Every row gives one point. The window is the flat piece filled in between its corners: a triangle in 3 columns, a solid with four corners in 4, and so on. A path goes straight from each point to the next, and from the last back to the first. After which points does the path pass through the window?
In the rows, 128 means zero.

Window (3 x 3):
[[148 141 106]
 [133 136 134]
 [151  82 176]]
Path:
(1): [116 121 118]
(2): [161 151 156]
(3): [161 157 121]
(4): [132 111 104]
(5): [128 116 127]
(6): [155 139 130]
(7): [156 104 186]
(8): [133  50 174]
(9): [127  90 143]
(10): [171 107 187]
(11): [172  91 184]
(12): [132  82 162]
Through the window after points: 1, 3, 5, 9, 11

Window (4 x 4):
[[171 181 119 131]
 [127 152 136  84]
 [127 130  65 134]
 [119  64 120  89]]
Path:
(1): [117 108  97 160]
(2): [114 116 124 147]
(3): [142 116  87 111]
(4): [171 175 105 110]
(5): [162 173 129 145]
(6): [128 146 117 158]
(7): [160 193  89  72]
(8): [171 142  73  99]
(9): [119 144 105 150]
(10): [113 112 134 102]
(11): [155 107 103  57]
(12): [174 158 100 105]
(13): [131 121 132 121]
(14): [112 121 118 155]
(15): [167 169  61  91]
(16): [150 119  77 107]
Through the window after points: 4, 8, 10, 12, 14

Window (4 x 4):
[[124 119 131 156]
 [119 125 125 117]
 [127  35  78 169]
 [ 82 144 147 128]]
Path:
(1): [ 87 120  84 155]
(2): [122 140  75 128]
(3): [108 111 154 125]
(4): [ 98  80 168 169]
(5): [120  86  85 160]
(6): [ 85  98  65 137]
(7): [115  88 146 136]
(8): [ 92 106 177 143]
(9): [138 123  73 122]
(10): [ 80 157 106 141]
(11): [ 93 124 156 127]
(12): [118 102 150 152]
Through the window after points: 2, 8, 10

Window (6 x 6):
[[109 173 145 114  77 149]
 [ 89 177 159 179 159  69]
 [104  90 135 141 160 134]
 [111 100 126 166 127 112]
 [149 137 144 102  92 140]
 [163  95  71 163 161 168]]
Path:
(1): [121  65 154 196 166 174]
(2): [133 111 147 150 120 137]
(3): [101 127  98 133 117  90]
(4): [140 124  61 101 145 136]
(5): [154 108 158 179 117 161]
(6): [124 173 165 133  98 161]
(7): [ 99 154 119 114  86 124]
(8): [111 155 113 116 124  63]
Through the window after points: 2, 4, 6

Window (6 x 6):
[[101 116 140  62 115 200]
 [108 145  98 140 113 169]
 [112 111 118 123 161 170]
 [109 170 181 160 136  45]
 [151 118 116 127 104 118]
 [138 190 186 133 157 108]]
Path:
(1): [124 125  93  51 135 146]
(2): [ 94 129 161 118 106 201]
(3): [ 85 129 163 164 126 160]
(4): [122 161 138  95 165 113]
(5): [136 146 118  92 139 102]
(6): [108 119 180 124 118 169]
(7): [135 120 186 160  97 115]
(8): [107 160 140  98 159 105]
(9): [107 141 122  81 130 169]
(10): [107 121 144 107 110 174]
(11): [126 137 136 151 110 161]
(12): [ 94 155  73  84 140 144]
(13): [111 152  96  74 150 172]
(14): [107 131 159 122 132 155]
(15): [114 160 190 163 124 105]
(16): [112 165 149 120 128  48]
Through the window after points: 1, 9, 11

Window (8 x 8):
[[141 132 157 126  67 110 161 144]
 [120 125 148 132 148  72 172 144]
 [149 135  65 113 151 145 209 122]
 [ 79 168 168 102 110 143 144 125]
 [116  77  81 193 117 150  54 167]
 [181 137 137 121 155 116 116 200]
 [135 157 106 165 160 113 168 117]
 [129 169  66  86 195 151 105  74]]
Path:
(1): [125 139  63 153  92 115 111 190]
(2): [127  94 139 152 133 145 113 119]
(3): [122 131 121 151 139 154 137  99]
(4): [112 136  70 101 120  87 128 181]
(5): [100 161  95 123 141 104 144 143]
(6): [135 145 155 121 135 166 165  99]
(7): [164 117 128 125 183 151 140 132]
(8): [145 161  98 107 154 121 114 146]
Through the window after points: 1, 5, 7

Window (8 x 8):
[[179 145  77 141 122 127 147 137]
 [113  82  90  99 156 148 103 153]
 [119 150 112 150 158 162 179 105]
 [141 176 150 188 157 123  79 119]
 [ 77 160 106  89 146 175 117 117]
 [130 168 115 139 156  96 159 128]
 [140 134 156 109 141 147 113 143]
 [ 53 159 131 249  63 102 151 207]]
Path:
(1): [154 205 134 161 200 122 118 167]
(2): [127 151 126 144 155 148 115 192]
(3): [129 146 145 134 116 107 141  77]
(4): [ 84 121 106 101  97 124 111 104]
(5): [120 138 111 122 161 166 143 165]
(6): [132 154 117 166 156 144 156 196]
(7): [124 135 127 160 103  90 124 107]
(8): [102  99 149 146 135 130 160  95]
(9): [156 174 101 143 152 149 112 178]
(10): [102 158 105 110 154 162 114 148]
(11): [104 128 116 110 125 146 150 122]
(12): [131 111 128 164 100 112 107 109]
(13): [151 186 107 135 183 181 125 172]
(14): [133 158  96 126 149 153 128 155]
(15): [142  91  96 145 108 105 139 117]
(16): [115 115 147 167  94 140  84  84]
Through the window after points: 2, 14, 16

Window (9 x 9):
[[139 151 148  80 117  90 136  84 111]
 [166 152 102 179 172 140 113 170 136]
 [102 116  59 193 139 124  89 125 136]
 [163 155  78 212 142 161 100 110 126]
 [ 95 108 149 142 183 111 193  66 102]
 [169 138 111 210 112 121 131 157 128]
 [141 125 135 185 139 138  94 118 160]
 [135 139 126  86  91 156 148 117 137]
 [ 76 178 166 139 174  93 210  72 131]]
Path:
(1): [145 133 111 185 151 131 150 119 166]
(2): [114 150 132 183 157 137 127 128 126]
(3): [ 95 137 163 178 152 146 122 114 129]
(4): [155 130  96 143 135 108 142  99 152]
(5): [139 150 113 163 149 107 159  92 147]
(6): [107 164 149 158 139 142 130 118  91]
(7): [111 151 154 168 122 168 111 162 122]
(8): [171 127  78 139 158  91 151  77 161]
Through the window after points: 3, 5, 7

Window (9 x 9):
[[139 160 141 214 105 177 157 107 154]
 [150 174 118 111 121 141 140 145 116]
 [ 99 148 105 121 123 140 107 141 149]
 [145 167 111 148 162 124 127 163 150]
 [111 164 111 164 118 106 161 115 136]
 [147 123 110 143 120 112  94 155 106]
 [148  13 119 119  87 113 150 148 172]
 [163   7  82 109 116 120 132 101 162]
 [112 132 136 134 158 137 138 139 110]]
Path:
(1): [163  98  80 123 108 152 162 176 126]
(2): [ 97  65  56 132 127 142 161 152 132]
(3): [161 108 142 153 104 126 134 115 159]
(4): [136 147 153 139 114 125 103  84 153]
(5): [124 116  96 155 118 146 159 154 125]
(6): [126 138  78 153 135 145 147 165 115]
(7): [134 115 145 124 102 100 121 100 160]
(8): [115 108 151 135 133  96 107 106 173]
Through the window after points: 2, 6, 8

Window (11 x 11):
[[ 90 138 189 210 160 110 115 136 103  84 189]
 [ 87 117 123 136 138 131 149 105 142 164 180]
 [102  57  85 118 131 210 125 100  86 122 137]
 [142 153 133 127 121  68 146 139 165  56 132]
 [138 162 181 153 147 142 105 115 101 123 203]
 [ 96  92  88 122 164 174 103  54 119 161  98]
 [140  57 126 133 172 166 152  80 118 147 129]
 [151 145 113 147 134  78 135 183 133 120 116]
 [147 114 131 140 113 103 100 159 202 118 131]
 [107 155 203 111 126  69 132 172 163 118 117]
 [151 114  46 120 149 210 164 151 196 109  70]]
Path:
(1): [155 148 142 169  86 143 160  99 130 142 115]
(2): [116 101 134 118 172 133 115 126 125 100 165]
(3): [103 123 129 128 178  95 104 128 118  98 193]
(4): [134 125 166 174  81 132 150 106 154 151  93]
(5): [135 117 104 185 103 158 150 116 152 144 123]
(6): [100 108 109  51 217 168  97  98 120 114 125]
(7): [ 99 108 116  83 183 112 111 147 149 110 178]
(8): [140 122 126 171 114 129 133 139 125 119 116]
(9): [141  86 135 162  91 173 149 120 130 129 113]
(10): [106 143 129 121 157 121 102 127 133 117 164]
(11): [116 132 120 128 158 118 125 169 170  94 144]
(12): [130 134 131 136 106 125 130 131 151 109 115]
Through the window after points: 1, 5, 7

Window (11 x 11):
[[125  94 150 149 112 117 167 102 166 117 124]
 [130 169  77 105 185 103  60 123 126 112 173]
 [182 163 159 187 134 193 152  99  80  63 171]
 [111 140  33  90 184 114 120 170 139 161 134]
 [ 76 130  88 157 138  54 136 132 118 183 118]
 [106 146 158 152 139 163 116 133 135 114 106]
 [ 65 129  87 147  58  90 143 129 167 165 118]
 [ 89 111 157 120  56  74 146 154 119 118 116]
 [217 126 174 151 102 178 106 109 111 108 127]
 [155 192  64 134 182 100 120 142 148 115 115]
 [155 200  92  61 183 126 102 103 111 140 144]]
Path:
(1): [143 185 132 122 159  84 145 134 143 211 188]
(2): [118 129  90 134 124 128 130 125 129  99  92]
(3): [ 90  97 104 151 104  86 126 111 124 101  80]
(4): [117 144 125 156 121 113 143 147 148 145 138]
(5): [127 153 156 166 112 115 127 138 145 123 169]
(6): [134 121 111 158 133 145 145 117 106  95 114]
(7): [130 121 121 119 128 152  81  97  87  82 111]
(8): [198 172 133 145 146 121 130 141 163 156 175]
(9): [122 145 126 123 125 101 141 148 134 136 140]
(10): [103 133  98 136 110  88 100 118 121 108 109]
(11): [ 95 140  73 127 151 105  75 101 109 103  77]
(12): [138 160 146 140 140 147 129 143 142 127 175]
Through the window after points: 7, 9, 11

Window (12 x 12):
[[164 173  98 122 186 130 151 101 119 110  90 119]
 [139  99 169 101 187 144 137 164 172 181 146  89]
 [143  82 141  87 141  96 117  91 169 169  75  95]
 [130 151 177 104  70  79 146 207 157 153 139 121]
 [127 179 134 142  85  91  89 216 142 194 100 103]
 [112 119 168 114 184  89  83  99 210 127 129  76]
 [123 160 106 112 172 185 105  73 131 116 109 171]
 [126 125 111 149 165 204 143  99 122  78  78 111]
 [155 103  83 133 184 142 101 130 149  90 104 154]
 [106 169 106  97  62  76  95 199 100 164 161  80]
 [125 155 101 146  84 107 137 172 183 179 165 101]
 [107 119 121 168 180 125 132  98 110 128 117 146]]
Path:
(1): [106 119 113 124 165 114 122 137 176 117 102 147]
(2): [ 88 144 127  93 184 118 145 137 166 136  87 146]
(3): [176 120 128 126 136 110 106  94 143 141 112  77]
(4): [171 128 145 147 128 152 115 109 141 128 143  83]
(5): [ 73 117 107  82 216 136 145 140 157 127  83 154]
(6): [102 162 119 119 140 123 117 171 154 153 120 105]
(7): [193 120 182 155  71  97 104 118 136 194 119 115]
(8): [178  99 144 130 148 141  89  92 139 137 129 123]
(9): [ 80 159 119 121 172 117 155 150 135 118  76 120]
(10): [ 99 130 115  94 146 112 130 162 147 125 122 122]
(11): [156 133 114 136 115 110  94 131 144 156 126 100]
(12): [157  97 151 127 137 140 101 149 146 153 132  89]
(13): [113 136 133 105 161 115 135 133 160 153 111 108]
(14): [ 98 130 105 102 161 129 131 131 165 131  99  87]
(15): [178 118 145 150 136 154 125  94 120 123  93 136]
(16): [194 118 169 112 159 131  82 111 135 163 154  36]
Through the window after points: 2, 10, 12, 14, 16

Window (12 x 12):
[[132 122 130 121  79 152 156 142 161 149 140 131]
 [162   8  84 100 121 109 108 120 112 118 139 109]
 [162  47  86 117 124 159  49 101 166  89 127  78]
 [163 107  23  97 144 114 104 103 105 103 154 140]
 [136 157 161 164 109  88 138 171 162 100  85 138]
 [ 78 146 167 112  79 121 139 160 120 112 108  75]
 [132  56  97  60 135 102  68 144 187 123 158 111]
 [117 144 180  93 138 123 165 136 151 183  82  79]
 [ 66 116 154 140 118 110 179 134 199 120  99  74]
 [114 148 180 125  97  82 135  85 158 116 123 139]
 [198  74  53 125 128  97  86 117 120 122 204  78]
 [ 75 132 172 164 140 124 122 142 141 145 126 131]]
Path:
(1): [116 100 144 122 113 123 150 129 174  95 126  85]
(2): [133 108 128 129 158 133 149 120 131  85 139 123]
(3): [147  87 106 125  62  68  88 162 156 154  93 114]
(4): [117 124 142 136 100  93 109 104 136 136 107 120]
(5): [136 110 158  99 117 122 166 128 176  96 161 132]
(6): [149  73 132 121 169 144 131 146 165  89 167 115]
(7): [113 113 107  89  82  94 106 105 131 171 110  91]
(8): [130 108  99  98 113 102 101 120 134 136 121 120]
(9): [157 107 107 120 164 137 169 121 132 110 144 103]
(10): [115 143 169 100 137 124 147 136 164  98 117 103]
(11): [146  97 106 149  90  93 118 146 119 184 106  97]
(12): [ 99 130 127 129  89  91 113 131 149 154 102 112]
(13): [109 120 166 105 103 150 145 153 125  83 134  74]
(14): [169  74 134  80 161 154 149 120 130 119 182 115]
(15): [132  89  65 141  95  73  82 117 150 129 105 114]
(16): [ 80 111 105 149 133 108 102 127 175 166  82  99]
Through the window after points: 2, 4, 8, 10, 12, 16

Window (14 x 14):
[[114  92 151 151 116 130 177 101 127 187 157 116 208 125]
 [111 160 129 162 176  63 108 133 187 141 119  77 116 159]
 [139 112 130 124  87 164 137 100 111 121 141 150 111  74]
 [101 150 164 129 132  45  54 154 112 161 125 110 112 178]
 [110 131 173 136 148 188 204 130  82 162 135 135 174 108]
 [139 128 163 147 146 152 166  73 108 105 169 143 187 138]
 [143 133 115 114 144 171 134 116 108 131 152 162 203  60]
 [115  87 140 104 145  75  98 196 140 125 151 118 104 174]
 [ 88 130 125 143  97 153 178 116  93  89 142 140 197  78]
 [140  74 149 152 106 169 126 160  95 127  84 168 171 137]
 [ 83 117 125 146 127 141  55 165 130 146 150 103 113 183]
 [170 137  90  77  75 177 132 132  89  96 118 115 157 114]
 [172 134  75 158 108 156 166 127  62 114 161 145 158  87]
 [ 83 100 140 147 202  89 137  73 107 150 132  73 157 128]]
Path:
(1): [128 121 152 145 127 131 117 134 106 134 148 116 160 114]
(2): [116 121 132 130 134 131 138 113 118 146 140 141 167 144]
(3): [ 78  89  57 115 119 129 167 107 121 120 137 177 134 123]
(4): [162 149 202 148 144 139  91 139 106 136 138  61 166 142]
(5): [141  88 178 140 100 154 102 146  96 113 152  94 132 106]
(6): [116 127 107 128 121 146 138 126  99 143 132 161 158 135]
(7): [ 85 126  92 129 114  83 136 125 147 189 117 177 116 164]
(8): [145  99 179 133 140 132  94 170  91  96 138  96 157 136]
Through the window after points: 1, 3, 7

Window (14 x 14):
[[108 147 135 112 142 106 137  58 143 140  90 112 147 165]
 [112  98 105 153  69 127 133 196 118  74 135 118  89 111]
 [158 184 162 119 139 119 137  72 133 164 167  94 119 137]
 [101 136 113 171 187 117 159 144  82 209  75  97 151  78]
 [139 109 103 125  80  86 125 120  97 128 103  93 109  65]
 [183 166 124 153 173  84 144  75 147 132 103 106 199 143]
 [131  88 164  98  90 102 116 184  91 110 121 107 133 110]
 [159 149 138  96  99 177  92 123  74 108 126 158  92 111]
 [170 112 146 145 161 136 109  82 176 131  91  59 145 144]
 [152 136  82 108 171 113 115  86 129 165 136  77 168 160]
 [181 119 121 124 125 132 186 101 131 134  84  62 153 172]
 [124  88 153  92  74 174 128 106  80  76 197 161 107  72]
 [128 119 130  85 129 121 141 148  94  53 134 100  85  85]
 [147  70 118  97 104 107 149 178 130 112 123 155  75  84]]
Path:
(1): [131  69  93 176 181  84 134 112  65 134 135  86 116 137]
(2): [131  41 128 137 133 100 144  70  80  82 133  92 109 157]
(3): [148 148 108 112 111 121 129 154 135 146 113 106 133 101]
(4): [129 148 133 116 136 120 136 130 152 165 110  89 164 108]
(5): [156  82 114 169 155  97 164  82  67 107  95 104 104 144]
(6): [163  91 124 130 134  97 149 116  94 112 142 107 104 144]
(7): [108 134 122 110  97 113 127 155 162 131  83  88 149  55]
(8): [148 170 102  53  92 136 142 110 182  97 158  87 152 119]
(9): [135 102 125 138 153 116 120 109  85 148 120 110 133 130]
(10): [144  91 122 132 142 107 150  99  93 107 126 109 105 133]
(11): [142 137 141 105  89 135 122 148 140 127 108  93 149 108]
(12): [122 183 153  96 108 158 151 131 143 166  92 124 150  79]
Through the window after points: 2, 8, 10, 12

Window (14 x 14):
[[175  94 133 120 177 138  83  91 167 194 162  99 128  86]
 [118 162  58 221 144 240 137 140 170  54  92 102 228 176]
 [130 106 165  99 150 119 153  34 174 152 109 115 121 154]
 [111 142  76 136  58  70 142 113 126 183 135  83 113 116]
 [164 116  98 119 193 129 146 131 126 122 169 140 130 103]
 [174 144 136  85 120 117  99 119 131 135 111 125 103 148]
 [157 136 103 182 126  65 105 120  77 147 126 200 178 196]
 [154  97 152 116 152 110 123  41 117 146  78 120  84 106]
 [142  82 104 133 114 113 127 135 181 158 100 116 108 119]
 [101 184 108 135 175 111 111 117 117 191  70 187 108 136]
 [137 141  92 174  31  71 157 111 177 118 137 151 166  59]
 [134 160 221 158 125 129 173 156  53  95 120 133 109 191]
 [100 118  93 110  76 147 137  98 131 183 115 147 118 101]
 [ 88 129 124  83 125  94 121 107 112 189  64 122 148 111]]
Path:
(1): [172 122 101 122 131 134 141 123 122 177  99 149 151 140]
(2): [125 131 134 129 145  94 107  95 124 110 139 130 106 124]
(3): [101  99 133 138  99 157  90  93 169  95 155 121 138 144]
(4): [161 149 130 113 165  82 198  72 126 203  63 120 126 141]
(5): [151 144 112 142 107 119 153 131 129 154 107 123 149 130]
(6): [ 84 121 103 143 101 113 109  96 158 124 140 149 136 108]
(7): [ 59 104 141 123 182 137 110 145 133  75 163  98  99 148]
(8): [181 146 112 133 115 119 145  98 109 191  83 156 150 133]
(9): [152 145  88 140  92 120 169 118 122 178 103 115 139  99]
(10): [ 92 123 110 133  87  66 103  99 153 136 153 121 113 129]
(11): [103 122 101 147 163 110  72 101 154 109 136 154 110 123]
(12): [152 135 125 125  99 110 147 105 133 163 104 129 130 112]
(13): [179 133 118 142 125 120 183 111 141 152  73 146 141 123]
(14): [102 142 110 139 119 134 109 135 131 131 139 114 147 149]
(15): [114 121 117 138 137 118 114 101 143 136 132 130 126 126]
(16): [155 138 121 128 130 121 141 124 124 172 109 120 136 120]
Through the window after points: 1, 3, 9, 11, 15

Window (14 x 14):
[[104 105 206 151 137 145  85  92 104 129 149 135 145 157]
 [ 63 107 129 125 117  88  99  71  88 147 112  90 163 173]
 [155 121 173 145 138 125 124 125 142 179 102  96 125 128]
 [179 185  69 143  90 158 203 101  85 164 220  89  73 153]
 [164 136 108 120 203 159  81 157 119 135 145 174 153 146]
 [148 190 201 120  82 189 111 112 177 115  26 176 121 154]
 [110  85  65  91 114 107 123  62 185 121 147  92 159 167]
 [118  98 125 153 105 105 139 115 137 127 111 156 129 133]
 [116 118 108 131 147  63 167 111 173 116 152  99 174 160]
 [ 53 115 153 149 145 117 118 129 156 139 135 113 130 131]
 [123 104 167 142 141 151 103 174 129 112 113 111 171 128]
 [100 129 149 121 121  98  92 101  83  94 152 114  75 151]
 [113 121 140 138 104  68  66 150 131 163 152 129 163 143]
 [143 139 183  81 115 137 128 157 147 157  95 172 153 114]]
Path:
(1): [ 97 145 152 148 116 125 125  93 167 103 133 117 176  56]
(2): [ 90  97 133 121 133  97 100 122  87 157 126 116  99 222]
(3): [104 130 179 111  95 150 162 159  80 131 117 131 141 230]
(4): [114 128 141 151 122 105  83  70 168 138 126 111 131  91]
(5): [100 125 142 137 167 132 109 122 122  90 135 101 143  40]
(6): [128 103 158 131  99 129 108 157 139 155 117 131 154 234]
(7): [107 116 127 132 128 105 137 125 137 154 158 111 128 167]
(8): [130 122 132 134 134 117 109 122 110 138 148 114 150 115]
(9): [125 216 157 162  94 102 129  83 148 115 158  90 166  99]
(10): [108  85 127 119 125  97  89 133 125 157 133 129 145 168]
(11): [153 138 126 117 116 125 151 116 105 147 142 107 108 188]
(12): [130 144 123 150 120 145 130 116 117 139 177 117 128 122]
Through the window after points: 1, 5, 9, 11

Window (14 x 14):
[[103 134 145  42 153 128  90 107 138 184  93 147 120 110]
 [102 165  98  37 114 113 117 101 121 186  89 199 113 174]
 [108 136 143 161  87 128 113 165 156 164 120 108 107 142]
 [ 60 168 112  36 142 106 100 145 111 187 155 185  85 112]
 [ 76 138 121  94 118 108 114  93  72 153  95 169 118 111]
 [ 90 128 136 124 158  90 141 119 146  49 152 172 198 174]
 [114 151  87 172 174 157 166 113 151  73 141 157 182 134]
 [112 144  91 120  97 117 135 159 134 134 123  91 185 119]
 [165 115 123 164 124  92 149 170 125 192 135 118 146 111]
 [ 93 115 116 107 155 130 219  89 142  47 161 141 160 161]
 [120 134 144 157 139 146 148 214  98 172 109  96 157 148]
 [132 105 112 104 132 159 145 132 119  42 169 181 162 143]
 [158 153 108 141 139  90 119 202 110 158  80  84  89 111]
 [125 154 120 124 157 138 146  72 112  58 192 130 182 183]]
Path:
(1): [129 189 175 133 106 118 159 140 119 119 121 128 211 164]
(2): [123 152 127 108 108 130 152 134 121 116 146 154 144 129]
(3): [ 74 125  84 118 165 100 118 154 116 145 124 117 137 149]
(4): [141  93 103 143 134  98 129 144 138 170 139 122 145 140]
(5): [123 170 143 127 129 111 151 160 111 130 120 144 144 115]
(6): [124 180 169 138 139 153 175 119 149  93 126 198 179 122]
(7): [ 97  96  59  70 137  91  95  92  85 121 158  96 112 170]
(8): [ 99 118 114 128 136 116 120 122 118 133 127 132 133 141]
(9): [133 182 147  73 139 127 178 149 115 120 117 189 134 127]
(10): [112 188 144 100 139 130 150 146 110 115 122 139 154 108]
(11): [113 112 107 102 149 114 110 126 139 154 116 139 121 144]
(12): [107 123  81 113 180 126 117 113  97 113 162  92 179 155]
(13): [121 168 168 123  95 130 153 117 143 112 131 180 122 146]
(14): [125 184 134 136 109 133 120 140 144 122 128 139 158 113]
(15): [ 95  52 106 113 180 124 155 133 105 129 140 124 128 153]
(16): [ 80  61  55  94 180 117 124 134 139 111 160 164  79 116]
Through the window after points: 4, 10, 12, 16

Window (14 x 14):
[[162 128 157  74  49 175  83 121 150 194 116 172 126 119]
 [115 109 112 127 139 150 132 104 149 199 140 133 113 128]
 [121  54 114 138 172 179 152 113  48  83 141  90 173 217]
 [ 85 181 116 111 117 137 143 122 138 157 103  98 150 159]
 [163 155 111 127 172 104 112 145  83 105 118 118 134 181]
 [ 86 165  89 137 130 134 117 142 157 100 108 118 118 111]
 [ 87 123 118 145 119 134 163  88 114 129  97  99  82 127]
 [ 89 107 143  86 147 159 197 126 131  99 130 114 130 165]
 [124 136  86  97 131  85 138  85 143 133 114 124 162 120]
 [230 202 154 140 152 100  60  87 102  95 174 146 192  90]
 [ 68 172  81 147 118 148 178  95 129 119 105 169  92 128]
 [ 73 149 110 170 110  87 160 140 138 136 116 137 128 124]
 [130 130  83 127 124 138 163 142  87 125 151  90 131 150]
 [133 101 115 187  64 177 151  15 185 120 171 168  42 168]]
Path:
(1): [ 81 139 125 100 133 132  98  67 102 165 158 129 113 155]
(2): [117 123 109 136 132 144 163 133 151 136 117 127 125 129]
(3): [151  95 127 136 148 158 189 126 120 135  79 127 118 126]
(4): [100 151 117 115 112 133 117  93 143 135 138 140 127 145]
(5): [ 86 156 113 118 112 134 120 122 130 118 147 115 114 130]
(6): [138 132  83 163 152 128 155 119 165 120  64 143 141 127]
(7): [159 163  72 116  93 175 184 134 149 131  75 115 153 146]
(8): [119 133 147 139 140 116  96  84  94 105 169 147 124 137]
Through the window after points: 1, 5

Window (14 x 14):
[[142 115 145  70 169 187 111 185 143  98 144 137 133 166]
 [150 151 161  93  68  98 124  95 124 153 109 140  83 143]
 [163 114 143 173 108 131 153 176 143 138  95 197 130 101]
 [159 111 151 103 147 187 157 170 114 141 163  87 165 177]
 [101 110 135 111  98  76 110 114 106 115 151 127 118 122]
 [161 123 105 115 173 175 160 164 103 110 154 109  82 189]
 [124 114 135 125 118  99 107  45 133 154 105 169 129 120]
 [114 178 142 121 108  97 138  81 155 103 135 138 140 128]
 [103 152 152 127  77 111 118  65  72 103  78 159 117 118]
 [132 149  93  90 150 189 140 185 109 156 152 124 124 134]
 [121 105 106  91  75 157 147 102 146 112 121  95 105 149]
 [145 144 103 111  87  71 116  98 111 126  62 137 137 152]
 [178 125 159 144 182 139 145 184 135 142  60 124 118  70]
 [107 127 137 131 166 191 128 202 142 149 131  96 114 189]]
Path:
(1): [ 70 117 115 101 131  91 152 107 129 125 104 189 113 124]
(2): [151 134 144 126 106 131 109  91 112 137 113 128 130 133]
(3): [136 120 137 156  94 142  87 123 142 163 135 109 115 112]
(4): [152 130 124  69 170 141 190 162 116 103 111 138 122 168]
(5): [ 85 120 178 124 160 168 187 177 155 163  91 152 112 193]
(6): [201 146  83 103 120 129  79 123  95  92 157  94 116  98]
(7): [169 141 136 107 123 138  89 116 123 117 131 159 136 140]
(8): [ 52  97 158 129 137 164 227 172 126 141  98  79  79 128]
Through the window after points: 1, 5
